Each point is reached from the start by the listed moves, each made 0, 1 or 2 times, or once backwards (-1), plus a little noise. Say if it took an odd or an even number of moves. Then give how often each move was made.
(in the rows, 128 means zero)

Moves:
(1): [137 112]
(2): [153 130]
Start: [130 142]
Points:
[113 123] -> even (1, -1)
[189 130] -> odd (1, 2)
[198 115] -> even (2, 2)

Moves:
(1): [166 128 154 103 116]
(2): [112 143 128 129 141]
(3): [134 116 148 105 142]
(4): [139 123 171 146 109]
Start: [127 130 122 122 120]
Points:
[103 131 163 207  80] -> even (-1, 0, -1, 2)
[ 69 156 138 167 138] -> even (-1, 2, 0, 1)
[ 87 133  33 151 126] -> even (-1, -1, -1, -1)
[ 92 131 163 144 140] -> even (-1, 1, 1, 1)

Moves:
(1): [134 132 125 121 135 126 130 119 119 128 137]
(2): [144 139 141 138 136 135 122 141 142 139 133]
(3): [148 143 144 134 121 117 150 129 118 120 121]
(4): [126 113 124 134 146 129 122 128 129 126 124]
(5): [122 138 135 112 137 111 118 150 132 133 114]
(6): [126 128 128 126 133 151 128 118 132 127 135]
(7): [128 122 136 110 128 130 144 141 119 132 128]
(8): [132 128 123 120 120 114 112 108 134 122 107]
Start: [130 130 118 133 133 127 135 152 136 127 109]
Points:
[154 147 148 122 178  77 102 188 158 131  50] -> odd (0, 1, 1, 2, 2, 0, 0, 1)
[162 157 113 147  92 146 124  59 150  99  92] -> even (0, 0, 1, -1, -1, 2, -1, 2)
[132 122 151  86 231 135 123 249 142 177 130] -> even (2, 2, -1, 2, 2, 0, 2, -1)
[129 116 128  58 192  81 123 185 117 134  71] -> odd (2, 0, 0, 2, 2, 0, 2, 1)
[189 217 189 155 124  61 135 230 163 143  67] -> even (-1, 2, 2, -1, 2, -1, -1, 0)

Moves:
(1): [145 143 135 118 146 127 136 114 121 147 136 116]
(2): [127 130 127 135 134 127 114 120 115 130 121 111]
(3): [112 120 138 141 132 123 138 127 126 141 129 130]
(4): [113 132 125 131 138 141 140 114 153 126 118 143]
(5): [123 130 126 107 135 128 152 134 131 116 158 147]
(6): [111 138 129 138 121 108 142 112 136 133 130 139]
(7): [140 117 136 146 140 103 132 137 128 103 131 153]
(8): [119 131 146 116 138 105 132 117 118 147 122 157]
(9): [118 144 157 134 135 117 110 122 121 132 132 128]
(10): [133 130 117 140 116 140 139 128 131 123 132 144]
(11): [141 132 119 121 115 139 138 145 128 108 113 128]
Start: [120 127 124 119 129 117 130 125 134 129 127 127]
Points:
[174 164 102 125 183 137 244 113 154  42 155 214] -> even (2, 2, 0, 2, 2, 0, 2, 0, 0, 2, 2)
[ 81 152 199 132 207   7 130  67 153 117  95 239] -> odd (0, 1, -1, 2, 0, 1, 2, 2, 1, -1, 0)
[109 108 145 166 146  69 164 123  77 136 161 185] -> even (0, 2, 2, -1, 1, 0, 1, 1, 0, 2, 0)

Moves:
(1): [141 119 132 111 134 130 119 135 126 135 122 133 127 114 120 154 153]
(2): [148 137 140 129 125 134 121 149 135 123 116 117 132 123 141 126 130]
(3): [124 128 128 133 135 126 126 139 132 142 136 131 141 128 138 139 125]
(4): [129 130 127 127 123 123 136 136 128 140 132 117 131 154 134 116 143]
(5): [138 129 114 128 135 128 122 124 126 131 128 119 123 137 126 130 118]
(6): [120 136 131 136 118 155 138 117 138 138 126 122 129 131 127 133 124]
(7): [125 129 123 129 123 118 131 139 128 138 123 127 138 123 121 122 119]
(8): [130 138 121 128 126 130 135 131 140 127 137 132 138 139 117 131 137]
(9): [117 125 116 125 117 123 120 127 139 126 120 126 127 135 130 138 136]
(10): [111 128 123 115 123 135 127 144 124 128 129 115 117 121 127 131 118]
(11): [129 138 121 132 128 123 126 129 118 133 145 142 121 115 117 133 137]
(12): [124 130 139 140 138 131 110 131 135 137 128 140 116 147 127 130 117]
(13): [125 114 120 137 120 139 127 139 103 126 127 119 139 132 130 136 124]
(14): [127 118 131 134 132 128 120 122 129 125 146 114 123 125 125 117 132]
Start: [157 116 112 121 151 159 126 116 118 137  99 141 144 136 107 134 123]
Points:
[174  90 117  87 140 204  29 195 128 142  69  79  84 175 119 195 163] -> even (2, 2, -1, 1, 1, 0, -1, 0, 2, 2, 0, 2, 1, 1)
[139 163  84  87 135 191 179 174 167 221 129  98 188 132  78 161 128] -> even (1, 0, 2, 1, 1, 2, 2, 2, -1, 2, 0, -1, -1, 0)
[100 128  39 100 112 145 146  95 114 166 119  73  97 133  75  81  80] -> odd (-1, -1, -1, 1, 2, 1, 2, -1, 1, 2, 1, -1, -1, 1)
[205 106  94  51 112 179 126 224  86 152  59  43 149 122 110 155 181] -> odd (2, 2, -1, 2, 1, 0, 1, 0, 0, 2, 0, -1, 1, 0)
[161  95 100  79 193 152  56 163 121 160  82 179 127 118 115 249 137] -> even (2, 0, 2, -1, 1, -1, -1, 0, 1, 1, 0, 1, 0, -1)

Moves:
(1): [129 122 129 119 132 130 119 129 118 111 123 119 127 123 126 129 131 125
 128 128]
(2): [133 124 131 127 117 141 129 126 121 116 130 142 133 132 125 118 133 122
 127 138]
(3): [126 119 136 126 143 140 140 119 134 124 131 133 134 123 128 118 124 125
 120 127]
(4): [131 144 128 127 126 125 126 124 122 116 130 127 124 133 130 134 140 125
 129 122]
(5): [151 138 122 116 142 114 110 115 127 137 137 124 131 137 103 137 126 139
 128 130]
(6): [122 125 134 145 132 122 119 118 116 131 130 139 127 135 140 121 128 139
 114 133]
(7): [111 131 129 132 126 118 124 129 130 138 136 126 130 136 126 137 135 122
 133 130]
(8): [139 116 136 117 140 132 127 129 137 121 134 116 123 126 126 112 124 115
 120 126]
(9): [128 136 117 111 145 119 129 137 129 150 133 124 120 133 121 128 125 120
 133 126]
(10): [134 128 138 140 128 144 123 119 115 125 135 134 135 143 116 135 115 133
 127 136]
(11): [132 132 129 135 114 137 129 134 130 121 120 139 143 129 121 130 131 125
 108 126]
(12): [117 119 116 128 123 130 145 127 137 125 143 129 117 140 137 124 126 125
 129 137]
(13): [129 132 129 144 140 137 125 131 136 141 128 131 130 125 135 159 125 127
 140 139]
(14): [130 125 130 127 121 138 125 124 127 123 129 128 127 136 137 131 136 129
 130 111]
(15): [144 117 133 129 133 128 130 122 120 126 114 127 125 140 114 128 126 104
 121 123]
(16): [129 138 111 110 125 130 106 126 129 120 112 109 111 118 110 125 119 117
 124 118]
(17): [142 132 125 122 146 126 113 124 129 124 121 128 140 127 123 111 110 128
 134 127]
(18): [133 146 123 120 135 124 129 117 130 135 137 119 136 134 133 129 130 131
 123 133]
(19): [125 123 141 121 130 126 138 120 126 131 135 148 134 120 143 126 112 118
 125 118]
(20): [118 125 133 123 125 127 134 134 137 138 127 131 125 142 133 129 132 130
 128 132]
Start: [130 122 130 130 127 140 125 118 125 137 127 118 139 132 136 136 119 137
 132 139]
Points:
[149 108 208  81 249 113 133  88 124 160 174 158 184 200 104 120  87  62
  63 132] -> even (2, -1, 2, 2, 1, 1, 2, 2, 2, 1, 2, 0, 0, -1, 1, -1, 1, 0, 2, 2)
[189  99 187 150 167 178  56  49  75  93 120 168 156 162  43 136  45  28
  36 134] -> even (0, 1, 1, 1, 1, 2, 2, 2, 0, 2, 2, 0, 1, -1, 2, 2, 0, -1, 2, -1)
[210 112 177 137 162 187 120  77  88  83 133 125 162 222 150 181 103  91
 114 110] -> even (2, -1, -1, 2, 0, 0, -1, 1, 0, 2, 1, 1, 1, 2, 2, -1, 1, 1, 1, 1)
[111  33 202  93 150 206 158 111 160  78 139 145 160 145 175  73  58  69
 134 114] -> even (1, 0, 1, 0, -1, -1, 1, 2, -1, 1, 0, 1, 0, 1, 0, 0, 2, -1, 2, 2)

Moves:
(1): [120 129 119 132 134 126 116 123 132 124 142 126 125 129 145 125 116 130
 136 123 114 121 135 136]
(2): [131 140 132 118 119 132 113 131 131 127 116 128 134 132 122 114 118 122
 127 113 132 127 135 128]
(3): [113 119 132 132 133 137 131 123 121 130 130 135 131 122 116 127 127 138
 127 125 133 143 143 123]
(4): [118 122 133 128 123 134 134 130 118 129 123 117 126 129 130 132 126 127
 122 129 132 124 130 131]
(5): [131 126 127 129 111 123 119 136 132 129 125 126 130 139 131 129 128 119
 126 132 128 134 130 119]
(6): [123 148 121 118 134 136 112 127 120 123 131 134 131 129 138 124 136 125
 126 120 125 135 131 130]
(7): [125 125 140 131 130 139 121 105 133 135 115 132 121 130 122 139 135 115
 134 128 133 134 124 130]
(8): [118 119 148 119 125 138 138 119 139 125 128 137 116 130 131 131 123 116
 121 136 126 137 117 131]
(9): [134 132 134 134 129 131 119 145 140 127 139 128 136 132 138 125 131 132
 132 125 131 140 123 150]
(10): [137 138 135 141 125 115 132 129 122 116 126 134 125 139 120 128 122 141
 115 125 108 122 126 148]
(11): [120 136 123 132 135 115 150 121 134 133 112 132 110 127 132 125 128 138
 134 120 130 134 128 121]
(12): [134 115 127 108 142 127 135 122 137 134 119 138 120 133 123 141 144 133
 138 116 130 133 135 120]
(13): [133 129 118 132 134 145 131 133 129 131 130 136 127 138 133 131 122 128
 131 128 131 124 129 129]
(14): [118 125 114 141 139 130 121 135 132 119 117 126 122 123 129 126 125 134
 129 138 115 122 128 137]
(15): [123 125 121 131 142 120 130 132 123 132 131 134 119 135 127 131 132 130
 127 119 132 120 120 127]
(16): [134 122 113 120 129 140 132 134 114 118 132 123 124 129 129 114 123 122
 128 117 112 141 133 119]
(17): [124 132 133 130 134 123 120 135 125 140 133 137 129 110 127 142 133 120
 133 125 125 129 145 132]
(18): [134 116 126 123 132 130 118 124 130 139 122 131 127 131 141 120 127 125
 114 123 133 131 130 130]
(19): [129 123 143 131 142 128 140 130 125 125 118 130 143 133 120 120 135 118
 131 134 140 122 139 133]
(20): [129 121 111 123 127 128 134 126 132 139 120 126 123 138 126 119 137 133
 143 139 121 122 129 134]
(21): [134 125 137 124 132 124 126 129 132 128 123 126 125 133 123 131 118 125
 132 145 125 133 131 123]
(22): [122 126 143 119 132 129 138 124 111 130 132 142 148 114 125 131 122 139
 144 117 125 128 127 131]
(23): [118 132 133 123 144 143 132 131 128 138 121 119 135 132 133 121 136 121
 118 109 129 120 130 110]
(24): [123 125 118 112 137 124 137 125 132 134 125 125 138 135 130 135 133 125
 123 126 133 140 114 128]
Start: [136 123 127 142 138 118 118 119 150 152 147 133 148 122 125 100 130 117
 129 135 129 119 122 116]
Points:
[130  92 131 122 204 110 205 186 166 143  95 124 198 125 106 147 142 167
 164 134 153 155 128 144] -> even (-1, 0, 0, 2, 0, -1, -1, -1, 2, 0, 1, 2, 1, 2, -1, 0, 0, -1, 1, -1, 1, 1, 0, 2)
[ 38 145 140  81 249 202 173  84 149 153  74 172  65 118 113 111 146  99
 108  55 116 179 190  28] -> even (0, 1, 2, 1, -1, 2, 0, 2, -1, 0, 2, 2, 1, 1, 0, 1, 1, -1, 0, -1, 1, -1, 2, 0)
[117 127 113 162 152 139 162 129  79 134 146 126 174 150 102  69 174  78
 130  93 188 166 125  40] -> even (-1, -1, 1, 0, 2, 1, 1, -1, 0, -1, 1, -1, 0, -1, 2, 2, -1, -1, 2, -1, -1, 0, 0, 0)
[130  56 216  60  90 204 146  83  98 158 107 165 173 137 100  32  79  80
  89  95 128 207 158  21] -> odd (-1, 1, 2, 0, 2, 0, 0, 2, -1, 0, 0, 0, 0, -1, -1, 2, -1, 2, 0, 0, 1, 2, 1, -1)

Moves:
(1): [129 131 127 124 114 123 125 122 128 139 132 129 113 131 130 117 136 133
 131 140 135 134 130 127 124]
(2): [117 129 140 109 111 119 123 121 137 122 133 136 136 122 141 131 121 127
 116 130 133 107 121 125 144]
(3): [124 131 130 130 142 125 120 126 126 120 134 121 129 129 128 114 137 121
 116 131 129 125 126 137 131]
(4): [117 112 126 124 143 123 121 141 121 126 130 124 128 123 125 127 133 146
 130 132 136 142 123 128 130]
(5): [126 129 122 122 134 141 115 117 135 120 142 113 137 127 136 144 126 137
 125 118 137 140 129 119 120]
(6): [125 127 132 128 130 127 118 123 113 125 131 127 120 135 131 130 136 138
 128 134 141 132 138 132 133]
(7): [128 126 127 134 123 127 135 119 124 131 129 136 133 136 126 134 109 131
 139 122 129 127 126 132 122]
(8): [115 128 119 136 127 133 125 130 132 142 130 129 133 139 126 114 134 127
 135 119 125 131 133 132 143]
(9): [123 131 128 126 144 119 113 131 129 129 127 120 128 127 127 121 131 134
 127 123 129 126 138 114 134]
(10): [128 117 139 116 121 125 128 135 129 123 117 112 137 131 124 113 125 126
 128 129 120 132 132 126 128]
(11): [113 130 123 127 137 129 107 133 129 137 130 122 130 112 121 121 126 118
 117 129 125 124 141 123 117]
(12): [131 135 124 125 128 132 142 129 136 129 130 120 120 130 139 138 130 131
 135 122 122 127 133 128 121]
(13): [125 135 126 126 125 131 129 127 120 144 131 129 135 130 116 124 125 129
 134 131 119 135 115 132 134]
(14): [127 124 118 128 123 125 133 128 129 130 130 115 134 125 141 119 137 124
 123 130 130 124 128 122 137]
(15): [132 120 124 133 144 124 119 130 127 135 128 130 131 135 126 129 121 126
 132 121 126 115 128 133 123]
(16): [125 118 135 126 138 134 119 111 133 120 130 108 123 113 123 138 128 126
 132 133 134 125 134 120 125]
(17): [131 130 143 128 131 130 137 117 116 129 116 119 120 133 129 134 137 124
 121 116 122 142 128 126 121]
(18): [128 133 128 128 121 130 131 128 129 125 118 131 123 134 137 131 121 132
 131 133 129 126 121 126 127]
(19): [130 126 131 134 131 111 126 132 127 133 124 122 142 143 127 138 137 132
 133 139 126 140 125 132 119]
(20): [125 134 125 129 128 124 131 132 135 138 124 131 131 135 129 124 135 134
 125 139 129 120 129 126 119]
(21): [134 132 126 130 139 131 136 138 135 128 125 124 129 117 130 124 115 130
 126 132 146 120 131 139 121]
(22): [133 133 133 123 126 133 131 133 131 127 127 139 131 121 132 124 139 127
 130 135 123 137 118 129 120]
(23): [122 132 138 123 135 130 126 136 129 130 131 130 121 136 133 133 121 124
 129 122 130 126 129 117 128]
(24): [118 126 113 119 123 114 113 131 123 110 126 129 128 117 126 135 139 115
 131 110 139 124 129 112 124]
Start: [119 137 125 118 132 136 131 118 132 122 126 134 138 128 127 120 118 136
 130 114 124 125 117 133 125]
Points:
[146 111 138 110 166 130 142  86 116 156 123  91 122 173 176 137 169 237
 153 126 134 222 114  75  51] -> even (2, -1, -1, 2, 2, 0, 2, -1, 2, 0, -1, 0, -1, 2, 1, 0, 2, 0, 0, 2, -1, 2, 0, -1)
[ 70 123  81  72 128 107  90 118 180 143 133  69 154 103 181  63 182 145
 133  67 126 139 147  73 113] -> even (2, 1, 0, 1, 1, -1, 1, 2, 2, 1, 1, 2, -1, 2, 1, 0, 1, 0, 0, 0, 0, 2, -1, 1)
[120 152 147 108  98  95 169 120 125 130  97 139 120 188 169 176  88 236
 170 176 204 142 113 161 101] -> odd (1, 1, -1, 1, 0, 2, 1, 0, 0, 0, -1, 1, 0, -1, -1, 0, 0, 2, 2, 1, 2, -1, 0, 0)
[110 145  69 141 182  93 102 169  80 174 123 124  92 186 165 112 123 176
 158 131 212 127 120 140 107] -> even (2, -1, 0, 1, 0, 2, 0, 0, 0, -1, 0, 0, 1, 2, 2, -1, 0, 2, 1, 0, 2, -1, 2, 1)
[ 93 167  83  94 146 141  95 125 132 128 135  91 110 158 119 103 125 116
 175  62 110 165  94 116  91] -> odd (2, -1, 2, 0, 1, -1, 0, 1, 0, 1, 0, 2, 2, -1, 1, 0, 0, 2, 0, -1, 0, 0, 1, 2)
[ 55 108 116 111 216 105  79 129 217 165 177  83 177 153 208 122 109 192
 144 152 183  74 110 113 134] -> odd (1, 2, 1, 2, 1, -1, 1, 2, 1, -1, 0, 1, -1, 2, 2, 2, -1, 1, 2, 1, 1, 1, 2, -1)
[112 101 129  86 229 121  68 123 169 122 139  48 138  92 154 100 169 186
 136 138 176 112 172  89  71] -> even (1, 0, 0, 1, 1, 1, 0, 0, 2, 1, 0, 1, -1, 1, 2, 2, 0, -1, 0, 2, 1, 2, 0, 0)
[ 89  92 179  60 202  74  34 118 161 127 129  35 140  81 143 104 200 110
  92 150 105 133 143  69  55] -> odd (2, 1, 1, 1, 0, -1, -1, -1, 1, 1, 2, 1, -1, 1, 2, 2, 1, -1, 2, 0, -1, 2, 1, 0)
[112 109 151  55  55 103 165 109  90 123 108  87 174 183 186 113 165 171
 127 123  90 159  67 157 191] -> even (0, 2, 0, 1, 0, 2, -1, 0, -1, 2, -1, 2, 2, 2, 1, -1, 1, 1, 1, -1, -1, 0, -1, 0)
[  7 136  83  98 153 121  32 159  94  93 163 213 137 126 133 115 141 148
 137  62 167 114 111 116 173] -> even (-1, 1, 1, 2, 0, 2, 1, 2, 0, -1, 1, 0, 0, -1, 0, -1, -1, 1, -1, 0, -1, 1, 1, 2)
[133 207 113 122 111 110 137 123 147 185 121 138 164 111 113 113 171 142
 114 209 124 147  91 152  62] -> even (1, 0, 0, -1, 0, 0, -1, -1, 0, -1, 1, 0, 2, 0, -1, 0, 0, 0, 2, 2, 1, 1, -1, 0)
